Every row gives one point. To make a cloud, some directions were put in groups of two or more. Within a group, all points are equally far from the middle, so they leave a hole (a ring in 2 directions, a hollow ball in 3). The other directions are filled evenly. Then the cloud was stretched, turned, moved and blurred a little. How many holes are there, and how many directions does each take, smallest first?

Cloud (20 x 3)
-0.09 -2.78 +2.36
+0.24 -0.93 +3.98
-3.60 +0.09 -0.11
-1.97 -1.26 +1.11
-0.48 -2.74 +3.66
-1.49 -2.57 +4.04
-1.96 -0.81 +0.71
-0.34 +0.79 -0.92
-0.76 +2.24 +3.61
+0.63 +0.19 -2.30
+0.02 +0.19 +2.91
-0.12 +2.35 +0.46
-0.74 +3.69 +3.37
+0.14 -0.60 -1.29
+0.19 +1.68 -1.45
-0.31 +2.47 -2.22
-3.60 -0.47 +0.19
-0.09 -0.96 +1.10
-0.56 +0.92 -1.01
+2.24 -1.82 +1.14
Holes: 0

Cloud (27 x 4)
+0.15 +1.87 -1.18 -2.15
-1.73 -2.80 +0.11 -1.45
+3.53 +0.58 -1.18 -1.27
+0.61 +1.42 -0.64 -3.98
-0.22 -2.57 +1.60 -0.20
+0.44 -2.76 +2.07 -3.70
+3.16 -1.08 -0.59 -4.23
-1.35 +1.33 -0.03 -2.02
+2.78 -0.60 -0.19 -0.10
+1.03 -0.53 -0.30 +3.51
-1.03 +2.86 +1.17 +1.35
-2.32 -0.18 +2.54 -1.57
+1.81 +0.94 +0.53 +1.77
-0.46 -3.14 -2.86 +0.74
+2.34 +1.45 -2.85 +0.68
-2.33 -0.96 -2.03 +0.71
-1.21 -0.05 -1.98 -0.64
-0.19 +3.28 +3.11 -2.10
+0.41 -2.18 +2.42 -1.89
+2.42 +1.93 +1.42 -0.15
-0.02 +1.17 -2.94 +0.36
-0.75 +2.88 -1.22 +1.37
-1.94 +1.75 +2.15 -0.20
-1.39 +0.63 +1.69 +2.91
-2.20 -2.46 +1.17 -1.06
+1.87 +1.78 -1.17 -3.83
-0.95 +2.86 -0.69 +0.89
Holes: 1 (3)

Cloud (50 x 6)
+1.17 -1.42 -2.09 +3.40 -3.01 -1.08
+3.15 -2.43 +0.84 -2.25 -1.50 +2.76
+4.09 -3.28 +0.90 -0.24 -1.25 +1.20
+1.23 +0.02 +0.99 +1.59 +1.43 -2.14
+0.14 +1.06 -0.85 +0.66 -0.66 -2.34
+0.20 -1.03 +0.53 +3.16 -1.52 +1.91
-2.75 +1.09 +1.47 +0.53 -0.63 -1.64
+4.84 -0.09 +1.30 +1.36 +0.84 +1.33
+1.04 +1.03 -2.17 -0.60 +2.30 +0.75
+0.39 -0.25 +4.37 -1.74 +2.21 +0.96
-2.69 -1.43 +1.97 +0.67 -0.07 -0.76
+0.26 -1.72 -2.56 -0.70 +3.62 +2.66
-0.44 -0.92 +3.23 -2.11 +0.24 -1.53
-0.34 +0.56 -3.10 +2.16 +0.08 -1.03
+2.46 +0.49 +4.88 -1.62 -1.11 +1.76
-2.34 -0.33 +1.60 -1.75 +0.39 +3.61
+2.45 +0.50 +2.38 +1.53 +0.67 +2.75
-1.97 -1.08 -2.60 +2.01 +0.05 -1.35
-1.94 +1.26 +1.17 -2.29 -0.27 -0.06
-0.16 +2.10 -0.15 +1.51 +0.66 -1.26
+4.64 +1.04 +0.87 -0.67 +0.78 +2.71
+1.44 +3.39 +1.04 +1.05 -2.43 +1.00
+1.67 +1.00 -0.45 +0.35 +3.01 +4.25
-0.31 -3.38 +1.58 +0.72 +1.57 -0.05
-2.96 -2.06 -0.10 +0.43 +0.60 +0.68
-1.85 -0.01 +3.25 +0.23 -0.26 +1.11
+2.99 -2.47 -0.44 -2.75 -1.41 +2.09
-0.22 -0.56 +0.73 -5.16 +0.29 +0.81
-1.69 +1.33 -1.78 +2.19 +1.69 +0.05
+0.73 +3.30 +0.66 +1.40 +0.79 +1.51
-2.90 -1.51 -2.40 +0.76 +1.24 +0.64
+0.59 -1.19 -2.19 +4.03 -1.59 -0.15
+1.91 +0.21 -0.15 +1.33 -3.99 +1.10
-1.08 +1.19 +2.98 +1.37 -2.34 +1.66
+0.09 -1.73 +1.68 -0.39 +0.85 +3.79
+0.52 -1.37 +4.76 +0.28 +1.18 +0.98
+1.39 -1.53 +2.07 +1.54 +2.21 +1.99
-0.65 -2.65 -3.25 -1.00 +0.51 +1.27
+2.22 -0.66 -2.54 -0.82 -0.59 +0.27
-2.37 -2.19 +0.34 -3.52 +1.03 +1.42
+2.13 +2.95 -0.26 +1.81 -2.42 +0.41
+0.44 -2.50 +1.47 +0.20 +2.55 -1.10
-0.70 -3.51 +0.44 -0.38 +1.50 +1.50
+1.76 -0.24 +5.03 -0.87 -0.61 +2.02
+2.03 -1.65 -1.70 +1.79 +0.38 -0.64
+3.79 -0.83 -0.66 -1.77 +1.67 -0.10
+0.27 +3.02 +0.39 +1.05 +1.59 +1.58
-1.05 +1.66 -0.55 -1.73 -3.40 -0.29
+1.51 -0.30 +2.18 -3.13 -2.82 +0.67
+2.90 -3.16 -1.45 -0.70 +0.48 +1.30
Holes: 1 (4)
